Each row of a before or after table is a point. One or more steps were done to the points. Then noise was added and the rows were shuffled. The steps act on columns, c1 being the first. What was done? A step turns or swaps two columns, mirrors them in a line or flattens them onto one, adds a multiple of one to another, or multiplies or shifts one. Angles are multiples of 10 degrees, from the lower column toward the higher: turns from -170 to 170, lines from 10 to 170 but not 90. Use the fewest steps. Two steps may share a column if one is a turn and the other turns, adds or multiplies; they go together, in the order done. Otherwise the lowest column goes first.
In the rows, zero is written as 128.

Before (8 x 2)
[[138 108]
 [ 61 184]
 [157  56]
 [141  79]
 [163 178]
 [ 83 164]
 [132  90]
 [147 138]]
After (8 x 2)
[[ 56 140]
 [156  75]
 [131  90]
 [152 147]
 [165 208]
 [141  88]
 [139 119]
 [ 83 132]]
Steps: add 0.7 times c1 to c2

Before (8 x 3)
[[ 83  76  18]
 [128 114 180]
 [209 122 128]
 [104 147 135]
 [118 158 116]
 [160 107 143]
 [179 146 158]
 [181 125  56]]
After (8 x 3)
[[154 118 152]
 [201 128  75]
 [206 126 157]
 [164 144 174]
 [ 99 136 122]
 [111 116 181]
 [115  94   6]
 [123 150 109]]
Steps: turn c1 and c3 by 20 degrees; multiply c2 by 0.7

Before (8 x 6)
[[121 130 135 156 112 139]
 [117 137 118 123 130 126]
 [123 130 173 120 126 102]
 [135 144 158 126 116   7]
 [131 125 131 124 129 125]
 [154 124 130 137 131 137]
 [138 126 121 118  93 136]
 [140 159 136 129 119 141]]
After (8 x 6)
[[138 102 148 122 113 137]
 [132  95 120 122 108  44]
 [117 131 143 129 132 127]
 [155 127 125 122 134 134]
 [130 134 131 114  73 134]
 [135 122 125 156 102 136]
 [121  91 101 124 124 109]
 [128 127 124 125 130 128]]
Steps: turn c1 and c4 by -30 degrees; turn c2 and c3 by 130 degrees; multiply c5 by 1.6; multiply c6 by 0.7

Before (11 x 8)
[[ 66 165 245 142  88 114  48 127]
 [196  90 117 105 163 153 116 184]
 [183 129 172 104 207 138 181 200]
 [159 120 133 115 177 192 166 154]
 [ 74 176 159 121 113 117  90  92]
 [201 185 217 171 108  87 151 159]
 [ 71  97 149 129 110 119 134 143]
 [104 132 174 113 147  82  91 126]
 [149 136 106 169 204 155 150 204]
 [170 146 226 186 156  95 123 109]
 [168  63 135 118 182 177 148 177]]
After (11 x 8)
[[180 123  73  99 201 156 180  70]
 [191  90  74 100 161 111 115 107]
 [ 80 176 171 117 111 141  95 129]
 [151 135  51 183 209 111 148 111]
 [160 117 107 105 175  96 168  71]
 [167 147 176 201 157 210 120  87]
 [106 132 148 110 149 189  90 115]
 [ 63 104 126 125 102 155 130 116]
 [196 183 133 178 107 222 147  84]
 [ 50 162 173 141  85 208  50  50]
 [168  62  85 115 179 107 149  87]]
Steps: turn c3 and c8 by 70 degrees; turn c6 and c8 by -140 degrees; multiply c4 by 1.3

Before (12 x 9)
[[ 95 102  99 104  60  75 190  93 177]
 [126 167 185 177 127 193 184 153 120]
 [ 88 140 164  46  53 135 177  77 194]
 [154  97 135 117  72  40 154  96 211]
 [200 150 104 160 148 161 127 113 133]
 [174 171 175 165 130 198 148 170 185]
 [114 242 173 140 136 146 162 178 109]
 [215 105 138 145 157 130  77 149 125]
 [130  61 149  82  92  71 177 108 160]
 [132  89 121  95 162  91 162  98 211]
 [163  85  90  64  86  79 187 146 182]
 [160 103 112 173 154 173  60 176 169]]
After (12 x 9)
[[179 110 108 144 116 175  75 137  75]
 [153 148 158 158 141 194 113 130  82]
 [ 99 173  74 182 162 175 175 110  69]
 [150  61 124  80 131  79 190 101 107]
 [ 99 140 140  41  99 113 207  68 144]
 [169 100 146 117  93  63 187 101 163]
 [143  89 151  95 181  94 135 106 160]
 [109 248  60 143 158 133 154 135  67]
 [125 103 172 104 112  67 219 122 128]
 [128 168  60 161 143 207 138 132 135]
 [132 100 106 170 104 187  61 178 122]
 [163  85 149  63 135 106 198 165 130]]
Steps: turn c1 and c6 by 30 degrees; multiply c1 by 0.7; mirror c3 and c8 in the line at 110 degrees; turn c5 and c7 by -40 degrees; shift c9 by -50

Before (9 x 12)
[[140 153 150 140 141 170 215 112  96 168 156  92]
 [125 151 167 110  99  99 169 132 105 148 128  91]
 [ 66  93 114  89 113 141  66 168 120  92 158 147]
 [222 184 163 116 148  32  97 141  37  85 164 186]
 [ 71 127 171 101  93 141 100 103 140 154 115 159]
 [ 85 134 145 134  99 138 210 124 104 115 157 140]
 [ 95 137 130 167 102 135 173 120 100 146  97 122]
 [ 92  86 135  81 124  98  47  80 154  97 145 131]
 [115 119 135 107  53 133  84 127 183 107  91 173]]
After (9 x 12)
[[132 152  80 111 113 143 172 175 151 149 145 137]
 [113 151 121 144 122  80 214 189 162 172 136 119]
 [109  87 111  80 115 171  46 114 101  95 137 132]
 [244 185  65 119 123 147  97 146 219  87 131  37]
 [ 83 134 117 133  96 136 208 128 150 115 150 113]
 [ 67 125  94 101 113 133 101 125 119 158 140  88]
 [ 67  92 146  86 104 150  68  44 133  93 147 175]
 [ 97 138 128 168 128 138 170 147 157 145 127 117]
 [115 121 126 106 103 126  83  91  75 107 149 103]]
Steps: turn c3 and c6 by -160 degrees; turn c1 and c6 by -30 degrees; add -1.5 times c2 to c8; turn c8 and c12 by 140 degrees; flatten c5 and c11 onto the line at 140 degrees; multiply c9 by -1
